Every row gives one point. The points of each table are mixes of a few directions, plus a little noise. How many directions does each table use, and how many do they share? Where both have some left over, give the other angles between the two spaces (their principal angles), to ten degrees, smallest first.

First (5 x 3)
[[ 39 -37  32]
 [ 37 -32  67]
 [-41  37 -51]
 [-32  33  10]
 [ -3  -1 -58]]
Second (4 x 3)
[[ 28  28  -2]
 [-74 -73   6]
 [ -5  -5   0]
 [ 51  50  -4]]
Directions: first 2, second 1, shared 0; angles 90

First (7 x 6)
[[ -30 -101   38  -12  -15    0]
 [  -4  -13    5   -2   -2    0]
 [  36  121  -45   14   18    0]
 [   5   18   -7    2    3    0]
 [ -15  -51   19   -6   -8    0]
 [  20   67  -25    8   10    0]
 [ -12  -39   15   -5   -6    0]]
Second (7 x 6)
[[ 37  48   9 -33  24  14]
 [-44 -45  12 -19  -3 -45]
 [ 31  32  -9  17   0  34]
 [ 52  68  15 -49  35  19]
 [  4  -6 -20  51 -22  28]
 [-28 -32   1   4  -9 -22]
 [-52 -64  -6  28 -26 -29]]
Directions: first 1, second 2, shared 0; angles 40

First (7 x 9)
[[  1  17 -10 -45 -22  17 -31 -54 -36]
 [-40  -8 -15  40 -65 -34 -54 112  43]
 [ -5   0  -3   1 -11  -2 -11   8   1]
 [  5   5  -1 -15  -1   7  -5 -24 -14]
 [ 38 -26  35  53 112   0 121   0  33]
 [-11  15 -15 -34 -43   7 -49 -22 -25]
 [ 13  -3   8   0  29   6  28 -20  -2]]
Second (9 x 9)
[[ -45  -13    9  -10   31   -7   13 -111   26]
 [ -40   -8   -4   35   -8   -6  -33   50   12]
 [  31    0  -35  -24  -47  -47   53  -40   36]
 [ -29  -11   56   -5   -2   -5  -40   12   58]
 [   1   -6  -13   -7  -44  -43   18   -5   52]
 [ -11   -2   72  -17   36   33  -41   -5   13]
 [  15   16   -6   19   61   70  -18   34 -109]
 [  29    7  -42   -1  -20  -13   32    4  -20]
 [  49   17  -38    9   -7   20   16   60  -68]]
Directions: first 2, second 4, shared 1; angles 90

First (10 x 12)
[[-14  26   6  11  30 -50 -14  40  10 -14 -54 -31]
 [-10 -27 -13  19   1  31 -30 -19 -30 -14  24  14]
 [ 39 -15  27 -12 -49 -38  72  51  -9  39 -12  14]
 [-10   4 -50 -16  29 -23 -23 -49  39 -45  29 -22]
 [ 27   9 -34 -11   4 -39 -18  -4  54 -32   5 -24]
 [-20 -15  29 -26 -24  34  61   2  -9  13  -4   7]
 [  9  17  23  33   5  28 -36  12 -39  40  -6  27]
 [-22  -4 -38  -9  28 -34  -3 -40   8 -29  24 -14]
 [-25 -30 -11  -4  -2  53 -18 -20   5 -44  12  -6]
 [ 28  36  59  12 -19  37  10  29 -28  83 -18  37]]
Second (11 x 12)
[[  28    6    1   -8   19  -13    9   13   -2   -9    9  -12]
 [   9   10    7   -3   11   11   -5    6    4   -4   -2   -7]
 [  26   22   14   -2   13   18  -17   18   14   -1  -10   -9]
 [ -98  -51  -31   49 -121  -14  -22  -47    7   60  -28   68]
 [  -3    5    7  -17   39   16   13   -6  -12  -24   11  -19]
 [  47   22   10   -6   19   -3   -6   28   11   -4   -2  -14]
 [  28   25   17  -12   36   24   -8   16    7  -15   -2  -20]
 [  12    4    3  -13   29    0   13    3   -9  -18   11  -15]
 [ -52  -64  -48   41 -113  -84   15  -28   -9   53    0   60]
 [  23    6    2   -6   15   -9    5   12   -1   -6    6   -9]
 [ -21   14   18  -22   53   54    3  -15  -10  -33    5  -24]]
Directions: first 6, second 3, shared 2; angles 70

First (9 x 18)
[[ 20   6  -8  22  -1  13   3  -1   0 -14  -5  21 -18   2 -40  35 -14 -35]
 [-27  32 -31  27  29  32   8  40 -23 -10 -35  28  15  -9  25   4 -30   8]
 [-41   8  12 -13  10 -29   6  28  -8   6 -11  31  11  10  50 -27 -17  28]
 [  9 -12  -1 -29  -3  28 -21 -29   1  32  -3 -79  24 -29  22 -36  40  23]
 [ 30  -6 -30  26  -7  11  26 -12  19 -38  71 -23   0  10 -44  32  23  15]
 [ -7  -7  25  30 -17 -96  47  25  23 -63  70 121 -48  73 -47  56 -42 -14]
 [ 18 -34  67 -62 -30 -25 -50 -49   5  64 -53 -30 -23 -16   0 -36  17 -49]
 [-10  39 -57  20  40 106 -20  20 -38  24 -76 -48  40 -57  34 -14  -3   3]
 [  6 -24  24 -24 -19 -39   3 -22  20   2  43 -19  -2  14   0 -14  25  19]]
Second (11 x 18)
[[ -24    4   19  -19   -7  -13  -15    2   -5   25  -38   -8    6  -13
    38  -17   -2   -6]
 [ -54    3   46  -34  -29  -57  -18    2    5   36  -49  -11    8  -14
    74  -20    0  -10]
 [ -17   47  -33   21   25   50  -14   19  -22    6  -33   -6   32  -26
    41  -17   -9   28]
 [ -22  -51   28  -47  -10  -12    1    3   -5   36  -60  -39  -10  -20
    14   -6    6  -50]
 [  22   -4   -7   28  -16  -36   32   -9   27  -50   89   24  -14   37
   -45   37    8   18]
 [  52   20   48  -23    8    0  -66  -43  -10   37  -14   61  -25   19
   -26  -57  -16    3]
 [  13  -30  -65   24   29   70   47   26  -11  -30   10  -45    7  -15
   -43   38    8  -14]
 [  95    7  -21   31   29   46  -10  -31   -2  -32   74   57  -29   39
  -108   -1   -8   18]
 [ -42   33    2   15  -19  -38    6   12   11  -11   12    2   21   -1
    54    8    1   28]
 [ -62   34  -57   31   14   40   26   49  -14  -11  -34  -50   51  -42
    73   18    2   24]
 [  40  -63   40  -27  -23  -49   13  -30   24   -8   45   15  -47   36
   -72   17    9  -39]]
Directions: first 4, second 4, shared 2; angles 40, 80

First (8 x 24)
[[ -21   10  -65  -13   -3  -12   24    2  -45    0   -1   41   22  -48
   -23   18   -8   -7  -34   -6    1 -105   -1   21]
 [ -19   13    4  -40   58  -31  -26   28  -10  -22  -28   -8    4    2
     9   29   23  -10   23  -15    1  -16  -28   15]
 [  -2   19   19   -5   38    6   17    4   20    6   25   10    3   -3
    -1   -3   17    7  -19    2    3   16   29   29]
 [  35  -13   28    8   -6  -41  -74   57  -34    9  -38   28   12  -19
   -43  -13  -29   -2   12   10    4   15  -15  -28]
 [   0  -18  -11   35  -64   52   50  -60   31    9   34  -27  -18   20
    27  -13   -7    7   -2    4    0   20   13  -18]
 [  19   -4   47   14    3   11  -12   -3   32    5    7  -22  -14   31
    12  -18    5    6   14    7   -2   77   13   -9]
 [ -10    7   12  -13   31   -2    0   18   -2    4    7    9   11  -37
     4   36   25    1    6  -16   20  -34  -11   19]
 [  -2  -15  -36   16  -57   15   21  -49    6  -14   -5  -30  -21   53
    14  -34  -25   -4    0   12  -24   27    1  -28]]
Second (10 x 24)
[[-10   3  37  22 -15  -6  53  18   0 -15  -5  51  36 -11  12 -22   3   6
   -9  -1 -67   8 -40 -11]
 [ -2   1  10   6  -4  -1  15   6   0  -5  -2  14  10  -3   4  -7   0   1
   -3  -1 -18   2 -12  -3]
 [  7  -1 -24 -15  10   3 -36 -12   0  10   3 -34 -25   7  -8  15  -2  -4
    6   1  46  -6  27   8]
 [ 12  -2 -43 -26  17   6 -62 -21  -1  18   6 -59 -41  13 -14  25  -2  -6
   10   2  77 -10  48  14]
 [ 18  -3 -66 -41  28  11 -96 -33  -2  28   9 -91 -66  20 -22  40  -4 -10
   17   3 121 -15  74  21]
 [-10   2  36  22 -15  -6  53  18   1 -15  -5  50  36 -11  12 -21   2   5
   -9  -1 -67   9 -41 -11]
 [ -5   1  17  11  -7  -2  26   9   1  -7  -2  24  18  -5   6 -10   1   3
   -4  -1 -32   4 -20  -5]
 [ -6   2  21  13  -8  -3  31  11   1  -9  -3  29  20  -6   7 -12   1   3
   -5  -2 -38   5 -23  -7]
 [-10   2  37  24 -15  -6  55  19   1 -16  -5  52  38 -11  13 -23   2   6
  -10  -1 -69   8 -41 -12]
 [  7  -1 -26 -16  11   4 -38 -13  -1  10   4 -36 -26   8  -8  16  -1  -4
    6   2  48  -6  29   8]]
Directions: first 5, second 1, shared 0; angles 80

First (10 x 32)
[[  17   22   13   36    8  -70  -21    6   63   57  -12  -19  -13  -42
    27    0  -48    0   11   23   40   10    2   15  -22   11  -24   -3
    20    5   -2  -19]
 [   8    3   11   17   -6  -32   -4    6   33   12    6  -25  -14  -40
   -15   -2  -26    5   22   23   28    6  -23    9  -30   21   -9   11
     1    0  -24   -9]
 [   9   13   -7    4   12  -14  -21   -4  -10   24  -24   10    7   24
    38  -11  -18  -11  -32  -25  -16    7   36  -14    8  -22  -14   -8
    21    3   26    1]
 [ -35  -19    5  -23   -3   60   49   -3  -11  -53   29   19    5   -1
   -32   33   62   33   35   17  -20  -29  -35   15   39   18   33    1
   -42   -8   -5   10]
 [  12  -24   -7  -14  -30   12    4   16  -11  -16   29  -22   -5   -4
   -63  -21   17  -30   11   22   59   20  -34   23  -37    4   12    4
    -3   11  -43   -6]
 [   8   -1    2    5   -6  -14   -4    4   10    6    4  -13   -5  -14
   -11   -7  -11   -6    6    9   19    7  -10    4  -19    6   -4    3
     3    3  -13   -4]
 [   0   18   -4    2   19   -4   -6   -4   10   38  -16   35   13   33
    53   11   18   -6  -22   -9   -3   -5   36   13   46  -25   -1  -29
    15    8   42   -4]
 [ -19   -6    7   -8   -1   23   33    3   24   -9   26   16    2   -9
   -15   30   50   17   33   33   21  -18  -28   36   34   13   23  -14
   -25    3    0   -6]
 [  24   -8  -17   -9  -11    1  -29    2  -50   -5  -14  -13    3   32
    -9  -42  -26  -38  -42  -35   -6   26   25  -30  -36  -24  -13   10
    24    3   -7    7]
 [ -24    2   -3   -8   21   37    2  -25  -60  -54  -29   13    7   21
    27    9  -18   37  -23  -56 -121  -23   29  -69   18   -2   -5   25
   -14  -27   27   30]]
Second (9 x 32)
[[-13  -1  10   1  -1   4  26   6  40  10  22  10  -1 -18  -8  26  38  13
   34  39  37 -12 -26  41  27  13  18 -17 -16   5  -1 -11]
 [  8  -6 -13 -11  -4  14 -15  -2 -42 -13 -12   0   6  30  -1 -23 -10 -17
  -31 -32 -23  11  22 -27 -12 -18  -5   6  12   0   4  10]
 [-15  22  35  40  13 -58  20   2 107  35  14 -15 -22 -90  13  47 -18  51
   70  65  36 -22 -45  41   6  50  -6   1 -20  -6 -12 -21]
 [  5  -1  -5  -1  -1   1  -9  -2 -17  -4  -7  -3   0   9   2 -11 -11  -5
  -13 -14 -13   5  10 -14  -9  -6  -4   5   6  -2   1   4]
 [ 13   2  -9   1   2  -5 -25  -7 -37  -9 -23 -12   0  15   8 -26 -40 -12
  -32 -37 -36  12  26 -42 -27 -11 -17  17  16  -6   1   9]
 [ 13  -7 -17 -13  -3  16 -24  -5 -59 -17 -19  -2   9  39   1 -32 -18 -25
  -44 -45 -35  14  32 -40 -20 -24  -9  10  18  -2   5  14]
 [ 11  11   0  17   7 -30 -27  -8 -10   2 -27 -23  -8 -13  16 -18 -62   4
  -19 -26 -37   9  18 -42 -37   2 -27  23  16 -11  -3   6]
 [ -5 -13 -12 -25  -9  41  16   7 -23 -11  17  22  13  35 -16   0  55 -17
   -5   3  19  -1  -1  23  27 -15  23 -19  -7  10   6   0]
 [-17  -5   8  -8  -4  21  38  10  40   8  35  22   3  -7 -16  33  69   9
   39  48  53 -16 -33  61  43  11  29 -26 -24  11   0 -13]]
Directions: first 4, second 2, shared 2
